Every row gives one point. Two turns around zero, p and q, are shown by what they do to some points. Write where each new point lands after one turn and then the other. Backwards means that the second turn is done in reverse. Each puzzle has new turns, and all numbers are rounded.

Turn p:
[-7 24 17] => [-23 -20  -2]
[ 24  22 -14] => [ -4   2 -35]
[18 11 36] => [-41   9   1]
[-34 -56 -38] => [66  8 36]
Turn q:
[-24  31  -3] => [ 21 -13 -31]
[43 62 17] => [ -2  57 -52]
[-38 -10 -29] => [ 32 -35  13]
[ 30 -48   4] => [-30  13  47]
[-19 -25  11] => [-14 -27  13]
[ 7 -9 -1] => [-4  4 10]
Where do these land?
q, then p backwards: [12 12 33] => [29 19 13]
q, then p backwards: [-26 -39  28] => [-30  31  33]
p, then q: [44 11  4] => [ 43  -7 -13]
p, then q: [-20  22 -47] => [ 0 28 48]
p, then q backwards: [-45 -30  -2] => [-10 -33 -42]
p, then q: [ 35  23 -16] => [44  3  9]

Turn p:
[ 29  11  19  55 -26 -18] => [  2 -29  45  36  28  21]
[ 28 -20  12  18  48 -14] => [-16 -41 -28  30   9 -21]
[ 30 -56  -8 -37  -6 -14] => [  4 -10  -2  21 -64 -33]
[17 30  2 33 -2 27] => [-2 17  8 26 43 12]
[-20  56   3 -29  -6  10] => [ 16  33   8 -44  32 -13]
[-14   9  11  56  14 -29] => [-22 -45   7   0  32  32]
[-34 -12 -47 -42 -22   6] => [-16  43   1 -38 -47   3]
[-36 -18   7 -55   0  31] => [ 32  32 -38 -32 -33  -3]
Turn q:
[  9   0  27 -44 -35  15] => [ -6 -24 -32  26 -43  -9]
[-24  26  15  68  32 -12] => [40 16 53  6 38 33]
[-14  23 -25  45   9  19] => [-15  14  39  -4  20  38]
[ 15 -32 -14  -2 -43 -14] => [-32   3  -2  20   0 -45]
[ 54 -42  15 -38  -4  18] => [-19 -39 -63   7  11 -26]
[-12 -45   1   7   6   8] => [ -5 -32  15 -15  15 -25]
[ 21  20   8 -30 -15 -21] => [  7  22 -34  16 -22  -7]
[-49  51 -27  -6  50 -14] => [ 31  40  24 -56 -20  42]
Where do these land?
p, then q: [ 16 -13 -14   9  26 -22] => [  3  -1  31 -12   0 -27]
p, then q: [ 50 -53 -13   3 -41  46] => [-14  23  41  74  25  27]
p, then q: [-21  22  19  23 -21 -18] => [ 10 -41 -25  -7   4   8]
p, then q backwards: [  6  -5  14  -7  31 -30] => [  4 -40  11 -18   1  12]
q, then p backwards: [-28  24   9  25  24   1] => [-15  12  18  10 -43   2]
p, then q: [-29  19 -40  17  33 -39] => [ 14 -24  20 -49 -44 -16]
p, then q backwards: [ 26  58  34 -12 -22  39] => [  7   0  14  50  28 -62]
q, then p: [  5 -47  12 -37 -37  61] => [-12 -17  -4  -8 -73  54]
p, then q: [-24  -5 -21 -21   7 -38] => [ -2  -8  -4  -7 -43 -31]

Turn p:
[-32 -14   6   8 -12 -28   1  27  16] => [-35  11 -16   0   4  12  11  35   9]
[ 16   1   3  17 -16  42  -7 -24  -6] => [ 37 -17  25  13  -9   2  24 -12  -4]
[ 16 -12   7  15 -23 -36   8  15  12] => [-22  -1 -11 -33  -3  31  16   6   3]
[  3 -17 -18 -26 -17 -13  10  30   3] => [-11  32  -7 -24  26  -2   9   2  14]
[  3   2  36 -21  23  20  11   6 -23] => [-18   3  39  18   8  -8 -22 -22  -9]
[ -1  32  -3  10 -12  17   2 -33  -1] => [ 24  -8   4   7 -38 -17  10  -7  -8]
[  0 -23 -11 -10  10  -9  14  -2 -18] => [ -2  -3   8 -15  15  -6 -18   2  23]
[ 10   6  -9 -10  42   8  -6 -39  30] => [ 22 -32 -13  -3   8 -30 -24   0 -37]
[ -4  23  -2   8  27  27  -2  11 -17] => [  1  -5  -3  38   0 -12  -9 -28   5]
[-13   3  -7   7 -22 -29 -32   9   5] => [  3  22 -25  -1 -12  28   2  26   0]
Turn q:
[ -1  -5  14  13  14 -20  18 -24 -27] => [ -6 -18   8  31  23 -18  -3  -7 -18]
[ 21   9  24 -13  18  21 -21  -1 -17] => [ -9  26  -4  10   0 -28 -23  -3  23]
[ 30  21  -9   2  20 -13   6  32 -11] => [-17   8 -28 -13  19 -14  17 -30  12]
[-20 -18 -19  13  -6  21   2  -8  29] => [ 17 -14  22  -7  -8  34   1  13  14]
[ 10 -14   8  14 -20   1 -26 -12  20] => [-12  -4  11  10 -39  13  -7  -1   5]
[-20   1 -28   2 -36   6   2 -12  25] => [ -1  -3  13 -17 -13  42   7  25 -15]
[ -9 -13 -10  -8  -2 -10  23  23 -31] => [ 12 -18 -34   0  22  -9  11  12  -9]
[-20   7 -22  -2  17 -28   2  15 -23] => [ 18   7 -25  11  26   7  21 -13 -19]
[-33 -27  -1 -29  10 -25  29  -2  -2] => [ 42 -17   5   3  12 -19  27  19 -24]
[ 28  15   7 -10  -7  26 -16 -11  20] => [-25  23  18 -15 -18  -4 -11   6  22]
[ 14  25  35  17  -8  20 -20   0  17] => [-19  12  13 -14 -22  -3 -40 -22   8]
Where do these land?
p, then q backwards: [ -6  11  47   0 -33  14 -10  15  14] => [  2   9 -25  -8 -14 -32 -15 -41  16]
p, then q: [-15   2 -19  14   7  97 -10  -9  18] => [-39 -69  10  25  20 -19  20 -50   6]
p, then q backwards: [-16   1   7  11  15 -17  24  -4   6] => [ 27  -8  12   6 -20   6  11  -1  -5]
q, then p: [ 43 -14  -2 -37  20  -7  11  -9  -1] => [-51  -4 -21 -24 -14 -11   1  13   3]
p, then q backwards: [  0   6  -9  20  11 -13  10  -9  18] => [  9 -14   4   5 -18  -7  12  20  -7]
p, then q: [-11  10 -11 -13 -10 -10  26  -1 -16] => [  2  12  10 -16 -17   1  10  -3 -27]
p, then q backwards: [  0 -12  22   0  14 -11   2   3   1] => [  3  10   1  15 -14   7  11 -15  -4]
q, then p: [ 22   9 -22   1 -15   4  -9  23 -50] => [ 13   1 -47  18   9 -28   1   7  28]
q, then p backwards: [ -7   8  -5  18 -28 -17 -15  -8 -12] => [  3  18  25  10  10 -13 -21   9  11]
q, then p: [-13  11  -3  -2  19 -14 -12 -11  -3] => [  2 -16   3   5 -21   1  -7 -18  -2]
q, then p backwards: [ -8   5   3  -7  12 -15  -5  19  22] => [ 24  14 -12  -5 -18   8   4  -8  -2]
p, then q: [  9 -37  -9  -4 -11 -13 -13  -9   2] => [  8  15  -8 -16   0 -22   5   1  31]

Turn p:
[-15   9 -22  13  12 -33 -24  22  -7  45 -33  35] => [ 11 -14  36   8  10  47  -1   2  26 -44  22  22]
[  5 -45 -23 -17  23  46   8  22 -43   5   6 -37] => [  8  12  33  26 -34 -43 -50  -7  -8  35  19   9]
[ 25 -34 -15 -40  20  41   6 -50  51   2  -3   2] => [ 23  -6  13 -66  -7 -50   7  13 -15  27 -22  39]
[-10  22  35 -21 -17 -17  -8 -52  23  46  16 -24] => [-34 -26 -24 -10  -1  29  33  37 -28  23 -16  41]
[-51  27  16 -31   1  51  -7 -23 -38 -47  -5   2] => [-44  32 -40  -4   1 -15 -54 -45 -13  -5 -30  25]
[  3 -17  36  -7  50 -26  14  -1   1  33  24 -10] => [ -3 -59  -1  20  21  -8  -1  21  18  35  12  16]
[-22  29   4   1  -8 -20   3   8  40  -9 -55 -42] => [-46   8  14   1  14 -12  60 -24 -16 -27  19  11]
[ 30  -3   4  34 -30 -20 -30 -32 -35 -40 -44  26] => [-12  55  25  -9  13  34  10  -5  42  -3 -52 -32]
[ 34  46 -45 -11 -16 -35  19  -7  48  36  14  23] => [ 28 -18 -25 -33 -33  13  52  46  13 -46  20   9]
[-50  22  -6  42 -33  -2  57  10 -22   0 -10  40] => [ 23  55 -47  35  43  23  -5  -2   6 -33  29   9]
[ 35 -32   1  47  46  20   5  20 -32 -41  42   2] => [ 46  -9  -3  25  -9 -23 -28 -35  39  49  -8 -49]
[-21 -17 -15 -28 -16 -43 -32  29  36  22  37 -39] => [-26 -45  16 -24 -19  24   8  17 -44   7  56 -24]
[ 20  17  17 -26  -4 -11  32  44   4 -41   8  22] => [ -4 -11 -27   7  14 -42  -9  12   8 -41  -3 -47]
[ 18 -24  11  44 -28  49 -43  11 -24 -11   3   0] => [ 30  27  28  23 -14  22 -18 -31 -28  22 -43 -29]
Turn q:
[-24 -54  26  -2  -3  23 -35 -18 -25  18  27  -1] => [ 20 -45  -9  18  -3   7  56  34  21  -2  13 -10]
[ -1  -2 -47  17 -25  31 -10   7 -22  37  40  -3] => [ -1 -51   9  17  -7  -7  33 -30 -14  12 -29  38]
[ 22  30 -21 -44  25  12 -23 -38 -34 -38  29 -42] => [  0  21  96  26   4 -28  17  14   9   7  -2  -2]
[-41  -1 -23 -22 -30  18  37 -11  16  -3 -13 -32] => [-20 -23   9  24  43  22 -24 -29  10  35  14 -11]
[ 37  31 -21  16  -6  32 -41 -22 -23  33 -27 -15] => [  8 -11  40   3 -10  25  10  -1 -19 -24 -72  -3]
[ 36  -1 -17  23 -24  15  41 -45  36  24  33   6] => [-48 -30  16 -36 -24  14   7 -53  32 -11  -2  12]
[ 31 -35  36 -41 -21  13   3  43  29 -22  -9   3] => [-44  50 -44  10  30   3  34  15  16  -2   5  -8]
[-33 -13  19  -5   9   4 -43  22  24 -38  -2 -28] => [-10   2  -4  25  29  -5   8  41 -38 -13  37 -23]
[ 12  10 -32  24  51 -25  -8 -17  -1 -32 -50  35] => [ 34  44  10  14 -55  17 -43 -12 -21 -29  10 -11]
[-18   6 -40 -43  47 -46 -30 -40  40 -21  15  33] => [  9  37  45 -13 -53  23   5   2 -34  38  67  -5]
[ 18  36  14  23 -33 -36  42  16 -17 -15 -22  48] => [ 33  38 -30 -45  17  -7 -36 -37  16 -21 -10  29]
[-12  36  32  -6  -8  35  -4  37 -22  36  43  12] => [ -5 -27 -10 -17  23 -16  12  43   4  15 -30  63]
[-12 -20  26  49 -29 -42  27  32 -25  40 -20  -3] => [ 34 -31 -70 -29  12 -26 -17 -19   6  -1 -26 -23]
[-16 -23  49  11  48 -34  42  34  24 -19 -44 -13] => [-11  26 -59   2  -6 -22 -62  33  14  -2  26 -46]
Where do these land?
q, then p: [-35 -51  -6  -3  24 -18  11   9 -32  38 -30   4] => [ 37  18  44   7 -44  10  38  21 -16  13  17  -5]
q, then p: [ 31  27  29 -27 -16  19 -27 -11  28  10 -11  -1] => [-22  -4 -12  21  14 -39 -20 -24 -15 -32  -1  26]
q, then p backwards: [-44  36  17  35 -15 -11   5  21  -3 -50 -51  -6] => [-50 -27  11  -9 -20  20  21  42 -10  -2   9  64]
p, then q: [ -7  29  43  29 -17 -40   3   5 -57 -70 -41  -1] => [-21 -44  37  12   7  17 -86  16 -43 -11  27 -26]
p, then q: [ 52  -5 -14 -14   1  41  18 -48  40  11  11 -23] => [ 18  42 -37 -33  10   4   1 -40  19  43 -37  -2]
q, then p: [  8 -23 -46  35   3 -36 -26   4 -12  11 -37  12] => [-13  59   9   9 -41   4  16  21  15  23 -27  -8]
p, then q: [ -2 -11 -15 -21  16 -22  38   6  26  42  41  29] => [-24  25 -28  20 -29 -37  50 -13  -9  11   5  22]
q, then p backwards: [-33 -19 -42 -25  26 -14  31  73 -56  19  -3  20] => [  5  -4  21  32  27  69  57 -26 -32  15  45 -25]
q, then p backwards: [ 14  18  -6 -16  -7  -5 -35 -59  26 -11  14 -54] => [ 17 -42   1  -5 -16 -38 -46  32  23 -11 -38 -23]
p, then q: [ 24 -12  26 -12 -11  25 -28 -15  47 -45  18  -7] => [ 27  16  11  15  10   5  -7  -4  26  46 -28 -53]
p, then q backwards: [-12  21  38  45 -49 -13   7  39 -22 -27   1 -24] => [  9 -52 -25 -17 -13  12 -22  20  22 -27 -52 -34]
q, then p: [-19 -18 -30 -22   0  31  10 -10 -13  40  35  45] => [ 67  18  -1  -8  26   7  -3  38 -23  -7  -8  22]
p, then q: [ 23   8   6  -4  46  42  -7 -13  27  31  51   6] => [ 12  20 -34   1 -29  23  52 -44  18   3 -24 -22]
